Every row gives one point. Each copy is the shape, with its points in the same order, stretched, turned, moved and blurred by noise. Is it also mirrored, or only turned?
(in the rows, 128 means zero)

Shape (8 x 3)
[[ 91 146 103]
 [116 121 107]
 [110 142 150]
 [164  82 156]
 [119 168 127]
 [103 166 105]
 [126  98 138]
 [116 175  85]]
Copy 1 (8 x 3)
[[147 142 100]
 [126 121 114]
 [140 151 145]
 [ 96 101 178]
 [118 176 123]
 [132 164 106]
 [124 109 142]
 [112 171  88]]
Copy 1 is: mirrored
Copy 2 (8 x 3)
[[106 174  91]
 [104 142  92]
 [143 155 117]
 [146  88 126]
 [126 169 130]
 [ 99 178 106]
 [130 117 100]
 [ 85 184 115]]
Copy 2 is: mirrored
Copy 3 (8 x 3)
[[ 94 135 119]
 [132 134 115]
 [114 130 158]
 [195 136 147]
 [110 163 140]
 [104 156 123]
 [152 117 138]
 [102 178 108]]
Copy 3 is: only turned

Shape (8 x 3)
[[162 145 156]
 [132 152 134]
 [137 119  73]
 [ 87 109 106]
 [115 139 130]
 [142 137 135]
 [114 111  73]
 [150 120 141]]
Copy 1 (8 x 3)
[[169 121 165]
 [160 130 126]
 [ 87 174 133]
 [ 97 127  92]
 [141 124 112]
 [145 127 143]
 [ 78 163 113]
 [136 121 161]]
Copy 1 is: mirrored
Copy 2 (8 x 3)
[[154 156 119]
 [118 155 119]
 [ 88 141 198]
 [ 70  95 144]
 [104 130 119]
 [129 142 133]
 [ 70 123 183]
 [136 130 140]]
Copy 2 is: mirrored

Shape (9 x 4)
[[115 156 149 122]
 [122 142 110 145]
 [108 165 127  83]
 [171 137 120 138]
 [176 103 103  95]
 [129 108 102 139]
 [110 127 110 140]
 [158 137 172 145]
 [108 131 103  74]]
Copy 1 (9 x 4)
[[152 145 148  97]
 [143 149 105 122]
 [132 134 132  61]
 [173  99 103 126]
 [132  53  97 115]
 [120 122 104 140]
 [123 150 111 127]
 [186 114 158 134]
 [ 93 106 118  76]]
Copy 1 is: only turned
Copy 2 (9 x 4)
[[ 90 147 150 128]
 [125 146 110 137]
 [ 56 126 123 125]
 [147 157 104  91]
 [140 114  93  70]
 [141 134 107 128]
 [118 135 113 147]
 [135 164 168  93]
 [ 74 103 101 126]]
Copy 2 is: only turned

Shape (9 x 4)
[[143  84  95  81]
 [128 174 145 130]
 [135 138  94 130]
 [145 166 140 143]
 [109 166 130 123]
 [163 176 112 134]
 [119 122 114 127]
 [ 99 127 130 119]
 [103 161 140 105]]
Copy 1 (9 x 4)
[[162 119  82 103]
 [138 146 166 167]
 [120 140 105 144]
 [126 166 162 155]
 [141 130 149 168]
 [116 194 135 164]
 [133 120 120 134]
 [150 101 133 139]
 [160 112 148 163]]
Copy 1 is: mirrored
Copy 2 (9 x 4)
[[ 94  54 124  84]
 [128 160  97 168]
 [149  98 118 138]
 [154 158 100 152]
 [116 141 108 175]
 [172 130  84 147]
 [125 109 133 136]
 [ 95 121 134 149]
 [ 86 138 104 169]]
Copy 2 is: only turned
Copy 3 (9 x 4)
[[165  85  90 162]
 [ 76 142 159 123]
 [126 136 100 126]
 [100 156 153 135]
 [ 74 129 141 105]
 [ 99 161 129 160]
 [132 120 117 112]
 [110 105 131  98]
 [ 75 113 146 111]]
Copy 3 is: mirrored
Copy 4 (9 x 4)
[[112  47  86 129]
 [121 162 166 105]
 [ 96 127 101 115]
 [129 164 138 104]
 [100 148 168 117]
 [114 151 108  79]
 [107 121 123 136]
 [107 125 156 144]
 [104 131 185 119]]
Copy 4 is: only turned

Shape (11 x 6)
[[129 112 110 135 126  58]
 [137 147 180 105 164 124]
 [106  84 102 101  88 137]
 [134 127 167 144 158 146]
 [101 120 125 117 134 136]
 [132 134 108 109 101 141]
 [137 108 127 139 138 133]
 [129 143 135 102 159 145]
 [139 123 143 118 111 152]
 [103 147 138 105  30 131]
 [109 146 110 125 171 132]]
Copy 1 (11 x 6)
[[145 187  68 130  89 144]
 [185 152 164 120 170  99]
 [ 65 148 120 114  81  90]
 [174 133 171 155 138 108]
 [106 145 134 153 125 100]
 [ 93 125 138 114 119 137]
 [138 131 128 148 110 118]
 [144 129 150 132 161 115]
 [124 127 172 116 117 113]
 [ 67 169 170  80  97 126]
 [136 129 123 175 155 132]]
Copy 1 is: only turned
Copy 2 (11 x 6)
[[ 95 169 105 114  73 171]
 [168 124 150  91 121 138]
 [111  86  85 150  92 110]
 [132 126 155 105 168 135]
 [126 114 136 134 120 107]
 [148 124  91 156 111  98]
 [120 138 122 109 141 128]
 [160 128 135 107 133  96]
 [148 113 106 139 136 121]
 [154  77  84 237  80 145]
 [137 154 148 117 130  90]]
Copy 2 is: mirrored
Copy 3 (11 x 6)
[[172 127 100 159  83  78]
 [143 145 107  91 175 113]
 [123  71 130 117  60 130]
 [129 153 148 123 151 130]
 [107 117 119 116 108 125]
 [133  95 109 132 114 161]
 [134 123 143 148 116 122]
 [110 120 105 112 163 128]
 [140 112 138 120 127 157]
 [162  97 106  96  65 203]
 [ 88 135  99 136 147 119]]
Copy 3 is: only turned
Copy 4 (11 x 6)
[[116 119 178 166 110  84]
 [ 90 195 111 109 133 116]
 [132  69 133 113 165 122]
 [121 180 113 133 139 123]
 [118 122 115 125 135 141]
 [139 108 138  96 126 135]
 [141 138 130 133 133 118]
 [110 157  94 107 113 132]
 [132 142 134  99 156 131]
 [107  96 190  86 162 153]
 [116 139  94 138  91 146]]
Copy 4 is: only turned

Shape (11 x 8)
[[122 110 134 145 178 122 142 139]
 [172 137 124 144 116 166 171  93]
 [159 160 164 103 135 118 112 146]
 [ 98 149 103  96 129 127 111 140]
 [119 139 170 138 135 187 158 128]
 [103  95 151 155 145 127  98 146]
 [108 106 121 117 167 146 113 133]
 [142 139  95 111 113 123 162  99]
 [116 108 104 161 143 174 126 132]
 [146 136 135 113 124 151 143  96]
 [128  95 144  97 108 144 157 161]]
Copy 1 (11 x 8)
[[146 109 112  80 156 122 128 124]
 [ 86 148 163 174 171 157 160 146]
 [183 143 127 124  89 131 141 117]
 [133 114  87  94 129 136  92 157]
 [107 141 122 157 169 102 177 177]
 [189 113 123 107 158  65 108 138]
 [152  77  86 101 154 116 124 145]
 [ 81 140 124 129 146 157 112 116]
 [139 100 125 141 200 124 123 181]
 [106 118 140 155 140 131 146 146]
 [119 160  63 143 143 105 159 107]]
Copy 1 is: only turned
Copy 2 (11 x 8)
[[128 112 153 132 158 118 165 109]
 [149  56 154 159 130 100  96 154]
 [130 156 152 142 133  95  86  76]
 [124 184 132 131 125 118 119 149]
 [133  85 173  97 105 116 108 131]
 [ 82 120 118 120 130 150 146  85]
 [109 145 153 132 157 154 150 126]
 [174 116 125 168 130 109 118 161]
 [ 80  90 153 121 144 128 144 163]
 [150 115 145 150 139 130  99 134]
 [131 128 168 164  60 129 152 121]]
Copy 2 is: mirrored
Copy 3 (11 x 8)
[[133 147 118  88 130  85 119 123]
 [148 108 173 132 121 152 102  52]
 [166 119 100 105 130 172 175 109]
 [125 128  67 131 138 117 126 143]
 [159  98 101  76 100 164  86 108]
 [ 96 137 111  67  86 118 125 172]
 [110 139  74  95 106  89 124 123]
 [127 143 143 161 153 125 113  76]
 [120 107 125 101  89  97  86 131]
 [126 122 116 121 119 150 125  72]
 [158 161 125 131 101 156 111 114]]
Copy 3 is: mirrored
Copy 4 (11 x 8)
[[153  95 108 117 119 148 113 110]
 [173 171 134 122 146 201 154 142]
 [122 151  57 140 137 112 119 126]
 [ 75 125 108 158  72 104 112 107]
 [133 153  96  64 127 167 168 116]
 [112  96 141  96 140  94 105  99]
 [126 109 122 132 102 117 115  78]
 [127 147 141 177 118 181 136 127]
 [142 134 159  97  98 138 125 100]
 [125 152 115 141 139 168 148 111]
 [143 113 119 135 127 112 178 140]]
Copy 4 is: only turned

Shape (12 x 8)
[[162 135 129 170 103  72 173 145]
 [119 123 106  97 122 100 123  99]
 [152  94 114 183 107 107 170 145]
 [ 92 103 118  85 134 127 146 132]
 [149 100 131 183  96  89 131 128]
 [ 90 137 165  77 124 159 114 107]
 [123 102 109  89 126 147 141 100]
 [137 125 147 121 171 155 122 117]
 [100 152 117 114 127 147 145 103]
 [ 93 141 108 106 152  89 142 138]
 [118 152 104 154 149 143  69 164]
 [109 120 116 182 128  84 134 119]]
Copy 1 (12 x 8)
[[133 126 161 122 108  90 128 169]
 [128 137 146  77 141 132 132  81]
 [103 115 132 105  93 104 146 179]
 [ 98 155 149  92 136 165 147 103]
 [134  93 135  99 113 112 148 160]
 [116 124 140 139 158 172 151  61]
 [ 84 131 134  90 126 147 126  79]
 [ 95 122 124 141 178 140 106 118]
 [105 145 122 135 127 120 162  74]
 [127 181 154 104 155 130 145 115]
 [144 137  72 126 153 138 122 124]
 [129 129 135 101 136  97 174 146]]
Copy 1 is: mirrored
Copy 2 (12 x 8)
[[146 105 183 155 113  97 138 107]
 [ 98 143 140 104 113 133 147 127]
 [147 116 153 153 131 130 136  74]
 [ 91 131 129  98 161 150 145 130]
 [140 110 152 147  97 126 109  84]
 [110 163 110  92 155 135 100 159]
 [112 166 126  93 147 144 147 107]
 [126 143  84 115 143  97 128 113]
 [117 166 124 137 149 131 141 141]
 [ 84 113 133 131 139 123 164 152]
 [148  99  70 149 108 142 140 144]
 [101 114 136 174 105 129 128 102]]
Copy 2 is: only turned
Copy 3 (12 x 8)
[[170 190  78 139 123 133 149 173]
 [115 124  77  93 126 125 129 130]
 [158 170  86 180 122 111 170 146]
 [ 93 130 120 106 109 102 140 138]
 [165 168  68 151 149 109 144 142]
 [ 80 154 137  78 150 121  98 111]
 [ 94 131 109 112 111 125 150  96]
 [111 127 142 131 170 146 146 116]
 [ 79 149 106 122 130 141 117 134]
 [107 121 102 106 121 121 127 183]
 [140  81 125 155 157 148  78 152]
 [125 151  61 153 156 110 140 174]]
Copy 3 is: only turned
Copy 4 (12 x 8)
[[136  91 136 145 195 104 183 143]
 [102 144 146  80 149 135 117 108]
 [144  78 111 122 163 115 197 148]
 [115 132 154  65 118 136 101 157]
 [107  85  91 121 162 101 190 114]
 [108 169 141  94  68 135  89 140]
 [129 139 148  67 105 144 122 132]
 [121 107 152 126  89 182 127 128]
 [123 164 128 106 121 154 121 154]
 [ 98 132 154  99 173 154 109 154]
 [111 108  78 153 137 172  89 109]
 [ 84 104  98 119 169 133 174 139]]
Copy 4 is: only turned

Shape (14 x 9)
[[157 130 129 101 105 166 159 173 168]
 [124 122 112 159 146 167  84  94 128]
 [139 164  96 105  95  99 115 144 145]
 [129 135 147  88 166 144  83 120 155]
 [127 137 131 152 162 120 104 125 112]
 [156 101 145 135 107 131  91 107 147]
 [ 89 141 141 112 158 100 112 157 136]
 [143 120 141 156 149 170  81 168 108]
 [ 99 129  82 136 129 140 160  89 118]
 [112 181 128 135 137 138  89 169 165]
 [133 135  87 115 170 123 127 101 137]
 [158 143 152  84 121 178 144 146 136]
 [163 173 139 155 116 149 156 140 145]
 [129 104 144  86  92 115 151 153 123]]
Copy 1 (14 x 9)
[[156 143  95 144 100  85 178 134 142]
 [103 120 123 130 131 127  49 145 104]
 [133 137 113 100  92 152 182 134 110]
 [149 176 137 141 124 149  75 126 167]
 [128 138 126 118 165 149 101 135 120]
 [108 108 143 178 137 150 112 129 129]
 [131 175 157  96 150 146 136 137 168]
 [164 160 141 147 158 120  88 166  90]
 [ 82  74 101  80 110  94 106 111 119]
 [133 213 126 112 118 145 143 161 126]
 [128 108  84  96 118 142  89 130 147]
 [167 154 109 154 116  85 138 100 121]
 [127 146  73 146 134 106 178 110 103]
 [133 108 158 135 124 105 179 105 142]]
Copy 1 is: mirrored
Copy 2 (14 x 9)
[[116 122 108 153 123  51 109 158 144]
 [194 140 109 133 124 157 114 163 163]
 [102 170 125 110 112  91 119  95 137]
 [148 156 135 141 198 133 107 146 154]
 [156 136 115 149 137 155 141 108 135]
 [168 142 151 136 135 126  78 133 108]
 [ 94 145 143 131 149 140 167 119 126]
 [176 152  88 160 129 113 146 169 110]
 [131 101 101 111 109 147 119 114 184]
 [114 192 121 163 128 116 148 158 163]
 [150 120 123 131 152 129 124 105 182]
 [125 125  88 156 166  83  84 146 138]
 [121 142  88 183 101  92 107 129 147]
 [ 91 100 131 101 140  94 111 109  91]]
Copy 2 is: mirrored
